Each wall is flat, endless, passes through zero and stands at right angles to its row. A trip goes straight from one point to another. List the walls that it crosses, first one first.

Walls:
(1): -0.14 0.35
(2): 0.40 -0.39
(3): -0.43 -0.60
(4): -0.34 -0.39
(5): -0.25 0.29
(6): 0.31 0.36
Trips:
0.13 0.64 to 0.84 0.62 -> 2, 5
0.35 -0.43 to -0.50 -0.71 -> none
0.56 0.08 to 0.15 0.77 -> 1, 5, 2

Walls:
(1): 0.78 -0.35 0.34 -1.16 -0.03 -0.41 -1.75 1.09 0.16 0.94 -0.29 0.13
(2): -0.32 -0.43 0.42 0.35 -0.18 0.14 0.04 0.21 -0.38 0.44 -0.20 -0.91
(3): -0.40 0.03 0.04 -0.22 0.64 -0.59 0.52 -0.29 0.27 -0.28 -0.65 0.72
(4): 0.38 0.32 0.38 0.99 -0.38 -0.28 -0.12 0.19 -0.44 -0.22 -0.04 0.44
(5): -0.32 -0.33 0.16 0.60 0.03 0.24 0.20 0.10 -0.04 0.41 -0.18 -0.27
Trips:
-0.13 0.05 -0.29 -0.03 0.00 -0.52 -0.63 0.11 -0.43 -0.07 -0.24 0.83 to -0.38 -0.02 -0.14 0.18 -0.10 0.46 0.84 -0.06 0.98 -0.74 -0.39 1.03 -> 1, 4
0.03 -0.09 -0.57 0.24 0.06 0.47 -0.71 0.02 1.09 0.64 0.37 -0.01 to 0.00 -0.39 0.26 -0.03 0.93 -0.09 -0.05 -0.06 0.78 -0.23 0.42 0.44 -> 3, 5
0.03 -1.15 0.23 -0.02 -0.20 -0.10 -0.16 0.66 -0.14 -0.10 -0.48 0.50 to 0.00 -0.01 0.49 0.30 0.31 0.65 -0.41 -0.19 0.27 -0.09 0.36 -0.02 -> 3, 1
-0.28 0.25 -0.22 0.50 0.07 -0.14 -0.23 0.69 -0.53 0.17 0.30 0.17 to 0.16 -0.82 -0.05 -0.40 0.03 -0.50 -0.58 0.11 0.33 0.16 0.05 -0.53 -> 4, 5
0.19 -0.42 -0.06 0.36 -0.42 0.10 -0.71 0.38 0.63 -0.36 0.17 0.24 to -0.41 -0.08 0.09 -0.12 -0.04 0.34 -0.33 -0.02 -0.16 0.09 -0.28 0.28 -> 5, 2, 4, 3
-0.75 -0.15 0.49 -0.16 -0.36 -0.34 -0.63 -0.22 -0.25 -0.54 0.31 0.40 to 0.20 -0.23 -0.63 0.41 0.55 -0.14 -0.56 0.25 -0.30 0.58 -0.14 0.30 -> 5, 3
-0.10 0.22 -0.15 -0.82 0.06 0.53 -0.33 -0.28 -0.46 -0.04 -0.10 0.61 to 0.34 0.09 -0.73 0.00 -0.24 -0.19 0.22 0.46 -0.41 0.20 -0.05 -0.67 -> 3, 2, 5

Walls:
(1): 0.29 0.25 0.65 -0.33 0.73 0.42 0.06 -0.40 0.07 -0.97 0.60 0.78 0.60 0.15
 -0.37 -0.53 0.23 0.19 -0.35 -0.32 0.56 0.58 -0.61 0.74 -0.09 0.42 0.18
 -0.07 -0.47 -0.38 0.15 -0.12 -0.33 -0.20 0.13 0.02 -0.09 0.91 -0.55
 0.38 -0.01 0.40 0.26 0.57 0.01 0.28 -0.01 0.60
(2): -0.35 -0.21 0.20 -0.31 -0.03 -0.14 -1.02 -0.12 -0.39 0.35 0.03 -0.27
 0.48 0.70 -0.37 0.49 0.21 -0.07 0.06 0.04 -0.30 -0.71 0.54 -0.29 0.11
 0.67 -0.28 0.10 0.67 -0.96 -0.03 0.47 0.25 -0.31 0.91 0.55 -0.57 0.21
 -0.74 -0.03 -0.18 -0.28 0.51 0.38 -0.61 -0.21 0.60 0.82
(3): 0.92 -0.33 0.04 -0.37 -0.63 1.46 0.09 -0.50 0.14 0.10 -0.73 -0.10 -0.28
 0.34 -0.06 0.50 0.08 -0.01 -0.11 0.20 0.03 -0.19 0.47 0.02 0.13 -0.21
 0.29 -0.29 0.58 0.34 -0.58 -0.02 -0.11 -0.38 -0.41 0.26 0.26 -0.86
 -0.48 0.11 -0.03 -0.10 0.51 -0.16 -0.17 -0.55 -0.25 0.70
(4): 0.92 -0.48 -0.69 0.15 0.04 -0.67 0.48 -0.65 -0.25 -0.44 0.08 -0.01 0.05
 0.06 -0.42 -0.63 0.84 0.73 0.28 -0.26 -1.23 -0.31 0.96 -0.09 1.09 -0.34
 -0.58 -0.49 -0.92 -0.80 0.71 0.26 0.27 -0.37 0.09 -0.21 0.94 -0.01
 -0.57 0.38 0.62 -0.35 0.63 0.22 0.40 -0.26 -0.61 0.02
(5): -0.57 0.83 0.04 -0.25 0.26 -0.43 -0.44 0.07 0.54 -0.03 0.04 0.01 -0.81
 -0.34 0.44 0.36 -0.11 -0.27 0.07 0.25 -0.25 -0.51 0.55 -0.21 -0.19 0.57
 -0.23 -0.06 0.13 -0.13 0.11 0.42 0.42 0.45 0.11 -0.76 0.04 0.46 -0.28
 -0.47 -0.22 0.66 -0.64 -0.43 0.47 -0.65 1.00 0.00
(6): 0.36 -0.36 -0.43 -0.65 -0.34 -0.66 -0.23 0.72 -0.48 -0.09 -0.55 -0.28
 -0.40 0.75 -0.01 -0.49 -0.84 0.23 -0.25 -0.11 0.06 0.04 -0.24 -0.23
 -0.19 -0.21 0.13 -0.26 0.31 0.13 0.38 -0.29 -0.41 0.22 0.52 0.51 -0.16
 -0.92 -0.10 -0.12 0.38 -0.46 0.20 -0.16 0.85 0.20 -0.17 -0.16
Trips:
-0.31 0.66 0.64 0.17 0.84 0.34 0.45 0.23 -0.43 0.70 -0.87 -0.05 -0.07
 -0.18 0.39 -0.04 -0.35 0.33 -0.27 -0.04 -0.02 -0.50 0.07 1.02 0.00 0.41
 0.26 -0.15 -0.21 -0.27 0.15 0.11 0.15 0.91 -0.46 0.61 0.04 0.28 0.78
 -0.37 -1.15 -0.36 0.54 -0.05 -0.09 0.65 0.09 0.43 to -0.59 -0.63 0.19 -0.04 0.17 -0.45 -0.29 -0.22 -0.06 0.20 -0.34 0.35 0.57
 0.72 0.41 0.23 0.80 -0.68 0.01 1.23 -0.28 -0.23 -0.11 0.87 0.54 0.50
 0.07 0.10 -0.57 -0.04 -0.91 -0.48 -0.07 -0.18 1.27 -0.18 -0.50 0.01
 -0.84 0.17 -0.41 0.52 0.26 -0.55 -0.79 -0.56 0.22 0.39 -> 2, 3
0.33 -0.52 -0.36 0.12 0.03 0.19 0.88 0.24 -0.32 0.10 0.46 -0.73 -0.35
 -0.52 0.72 -0.17 -0.35 0.01 -0.03 0.19 -0.71 -0.10 0.16 0.09 -0.09
 -0.72 0.73 -0.09 -0.14 0.28 -0.26 0.36 0.02 -0.63 -0.14 0.56 0.30 0.15
 -0.48 0.52 0.33 -0.17 -0.04 0.50 0.55 0.04 -0.23 -0.51 to -0.22 0.18 -0.17 -0.02 -0.79 -0.22 -0.67 0.07 0.87 0.73 0.35 -0.14 -0.14
 -0.22 -0.24 0.14 -0.42 -0.39 -0.48 0.72 -0.19 0.02 0.13 0.38 -0.33 0.07
 -0.37 0.28 -0.40 0.35 -0.01 1.01 -0.40 -0.52 -0.24 0.68 0.26 -0.22 0.01
 0.11 0.32 -0.25 0.49 0.38 -0.45 -0.32 0.43 -0.19 -> 2, 4, 6, 5
0.45 0.57 0.84 0.20 -0.08 -0.04 -0.03 -0.18 0.31 0.53 -0.48 -0.36 -0.73
 -0.13 0.60 0.58 -0.62 -0.27 -0.02 -0.17 0.70 0.43 -0.04 0.04 0.00 0.07
 0.73 0.27 -0.83 -0.02 0.44 0.30 0.36 -0.14 0.18 0.35 -0.39 -0.23 0.71
 -0.36 0.39 0.35 -0.69 0.27 -0.35 -0.46 -0.92 0.56 to 0.47 -0.78 0.07 -0.16 -0.62 -0.62 -0.12 0.00 -0.05 -0.54 -0.38 0.21
 -0.39 0.27 -0.43 0.31 0.59 -0.19 0.21 0.35 -0.54 -0.28 0.36 0.97 0.53
 -0.09 -0.76 -0.27 -0.55 -0.06 -0.83 0.18 0.50 0.21 -0.52 0.13 -0.31
 0.28 0.00 -0.36 -0.11 0.55 -0.28 0.11 0.64 -0.85 -0.19 0.04 -> 4, 2
0.28 0.13 -0.45 0.51 0.54 0.13 -0.27 0.32 0.26 -0.30 -0.77 0.26 -0.20
 0.25 -0.39 -0.94 -0.34 0.32 0.39 -0.07 0.11 0.52 -0.24 0.08 0.65 -0.07
 0.26 -0.04 0.67 0.74 0.82 0.30 0.20 -0.31 -0.47 0.07 -0.30 -0.37 0.51
 -0.18 -0.14 0.44 0.60 -0.48 -1.12 0.44 0.72 -0.85 to 0.85 -0.01 -0.23 -0.06 -0.45 -0.25 0.29 -0.07 -0.11 0.25 0.41 0.41 0.21
 0.78 0.29 0.26 -0.43 -0.38 -0.48 -0.41 -0.48 -0.35 -0.02 -0.44 0.19
 -0.81 -0.15 0.67 -0.53 -0.66 -0.59 0.40 0.04 -0.23 -0.12 0.16 0.23
 -0.59 -0.69 -0.58 0.37 -0.19 0.00 0.18 -0.53 -0.01 0.47 0.21 -> 3, 4, 2
-0.21 0.50 0.75 0.81 0.20 0.71 -0.37 0.20 -0.16 0.19 0.26 0.73 -0.19
 -0.81 -0.59 -0.02 -0.32 -0.14 0.37 -0.37 -0.29 0.48 0.40 -0.44 0.43
 -0.14 0.29 0.18 0.02 -0.16 -1.00 -0.61 0.13 0.35 0.22 0.93 -0.76 -0.29
 -0.09 0.25 0.55 -0.23 -0.11 0.51 -0.39 -0.40 0.18 0.27 to 0.51 0.40 -0.11 0.36 0.67 -0.09 0.74 0.23 -0.28 0.64 -0.13 0.45 -0.51
 0.21 -0.02 0.21 0.65 -0.20 -0.06 0.62 0.64 0.78 -0.51 -0.17 -0.11 0.12
 -0.67 0.04 -0.13 -0.10 0.19 -0.24 -0.27 -0.32 0.40 0.33 0.07 0.80 0.47
 0.08 -0.02 -0.17 -0.58 0.26 -0.01 0.34 0.02 0.26 -> 3, 2
